Each row of a before or after table is a point. The points were changed in one or more steps. Then noise was added and the rows were shuffled. The steps act on columns, c1 being the first. Name the steps. A step turns or swaps two columns, mirrors them in a line or flattens them onto one, adds a multiple of one to another, or multiplies or shifts one. Angles are multiples of 10 degrees, from the lower column toward the higher: turns from -170 to 170, lines from 10 to 170 but not 90. Use the fewest steps. Two steps may share a column if one is a turn and the other turns, adds or multiplies; they go together, in the order done. Otherwise the lowest column goes first.

Before:
[[-0.10  0.31 -0.33]
 [-0.54 -0.03 -0.27]
 [-0.34 -0.37  0.25]
 [ 0.12 -0.24  0.00]
 [ 0.11 -0.44 -0.27]
 [ 0.76  0.20 -0.25]
 [-0.09  0.24  0.01]
 [-0.03 -0.43  0.11]
 [ 0.14  0.26  0.53]]
After:
[[ 0.75  0.22  0.24]
 [-0.10  0.26  0.37]
 [ 0.14 -0.57  0.17]
 [-0.02 -0.04 -0.44]
 [ 0.12  0.05 -0.23]
 [-0.55  0.26  0.02]
 [ 0.11  0.34 -0.40]
 [-0.34 -0.19 -0.41]
 [-0.09 -0.04  0.23]]
Steps: turn c2 and c3 by 100 degrees

Before:
[[ 0.58  0.16 -0.01  0.11]
 [ 0.23 -0.12 -0.04 -0.07]
 [-0.25 -0.39 -0.26  0.19]
 [ 0.01 -0.40  0.06  0.34]
 [-0.11  0.19 -0.08  0.08]
 [ 0.09  0.12 -0.15  0.17]
 [ 0.16  0.15  0.35  0.29]
 [ 0.80 -0.44  0.28 -0.13]
 [-0.25 -0.04  0.09 -0.02]
 [-0.09 -0.43  1.23  0.84]
 [ 0.13 -0.12 -0.09 -0.05]
 [-0.19  0.64 -0.18  0.25]
 [ 0.01 -0.14  0.33 -0.12]]
After, 13 rows:
[[ 0.03  0.05  0.21  0.22]
 [ 0.04 -0.28  0.59  0.23]
 [-0.02  0.06 -0.50  0.02]
 [ 0.15 -0.66 -1.13  0.79]
 [ 0.00  0.12 -0.06 -0.03]
 [ 0.03  0.44 -0.18  0.16]
 [ 0.04 -0.39 -0.12  0.29]
 [ 0.05 -0.11  0.12  0.19]
 [ 0.02 -0.06  0.22  0.07]
 [ 0.05  0.22 -0.33  0.36]
 [ 0.01 -0.03 -0.05 -0.05]
 [ 0.01  0.15 -0.02 -0.04]
 [-0.02 -0.19 -0.35 -0.13]]
Steps: flatten c1 and c4 onto the line at 80 degrees; turn c2 and c3 by 130 degrees

Before (8 x 6):
[[-0.06  0.19 -0.31 -0.17  0.19 -0.03]
 [-0.06  0.00 -0.25  0.35  0.06 -0.20]
 [-0.35  0.58  0.24  0.63 -0.13  0.73]
 [ 0.32 -0.18  0.01 -0.23 -0.15 -0.26]
 [-0.51  0.07  0.20  0.18 -0.02  0.35]
 [-0.25  0.38  0.30  0.48  0.51  0.09]
 [ 0.50 -0.43 -0.37 -0.17  0.42 -0.15]
 [ 0.36  0.01 -0.18 -0.26  0.13 -0.25]]
After (8 x 6):
[[-0.50 -0.02 -0.17  0.17  0.24 -0.10]
 [-0.05  0.25 -0.31  0.16  0.29  0.06]
 [ 0.16  0.04 -0.25 -0.14  0.16 -0.36]
 [-0.41 -0.19 -0.01  0.13 -0.09 -0.08]
 [ 0.74  0.56  0.25 -0.58 -0.03  0.28]
 [ 0.46  0.33  0.30 -0.31  0.60 -0.17]
 [-0.58 -0.44 -0.35 -0.04  0.47 -0.06]
 [ 0.63  0.12  0.20 -0.07  0.13  0.30]]
Steps: turn c4 and c6 by -30 degrees; turn c1 and c4 by -150 degrees; shift c5 by 0.10

Before, 13 rows:
[[ 0.02 -0.22  0.35 -0.04  0.28 -0.45  0.66 -0.04]
 [-0.30  0.40 -0.13 -0.71  0.16 -0.39 -0.35  0.06]
 [ 0.14 -0.31  0.16 -0.04 -0.01 -0.28  0.28 -0.40]
 [ 0.00 -0.22  0.28 -0.03  0.19  0.20  0.29 -0.34]
 [-0.14  0.65 -0.19 -0.65 -0.02 -0.02 -0.20  0.50]
 [ 0.04 -0.36 -0.05 -0.29 -0.08  0.17  0.16 -0.37]
 [-0.11 -0.26  0.07  0.20  0.28 -0.70  0.23  0.56]
 [-0.08 -0.27  0.22 -0.21  0.05 -0.23  0.05 -0.07]
 [ 0.00  0.45 -0.39 -0.28 -0.02 -0.23 -0.25  0.14]
 [-0.15  0.52  0.06 -0.15  0.16 -0.19 -0.40  0.09]
 [-0.40  0.29 -0.35 -0.56  0.30  0.14 -0.48  0.08]
 [ 0.12 -0.55  0.48 -0.22 -0.13  0.09  0.02 -0.27]
 [-0.43 -0.03  0.12 -0.08 -0.24 -0.11  0.21 -0.15]]
After, 13 rows:
[[ 0.02  0.42  0.12  0.18  0.22 -0.15 -0.22  0.57]
 [-0.22 -0.43  0.03 -0.67 -1.18 -0.15 -0.11  0.59]
 [ 0.29  0.30  0.16 -0.05  0.02  0.25  0.27 -0.42]
 [-0.01 -0.23  0.16 -0.14 -0.64 -0.25 -0.31  0.09]
 [-0.33 -0.30 -0.15 -0.25 -0.60 -0.18 -0.25  0.27]
 [ 0.17  0.25  0.17 -0.22 -0.03 -0.07 -0.07 -0.10]
 [-0.08 -0.18  0.44 -0.09  0.11  0.09  0.06 -0.20]
 [ 0.29  0.36  0.15 -0.01 -0.01  0.12  0.14 -0.16]
 [-0.31 -0.12  0.20 -0.69 -1.09 -0.32 -0.40  0.12]
 [ 0.44  0.23  0.12 -0.26  0.28  0.08  0.03 -0.43]
 [-0.53  0.02  0.15 -0.57 -0.96 -0.15 -0.20  0.23]
 [ 0.21  0.19 -0.06  0.00  0.15  0.02  0.00 -0.48]
 [-0.04  0.16 -0.07 -0.28  0.02  0.16  0.20 -0.35]]
Steps: add -0.3 times c3 to c8; turn c1 and c3 by -60 degrees; turn c2 and c5 by -130 degrees; add 1 times c4 to c5; flatten c6 and c7 onto the line at 50 degrees
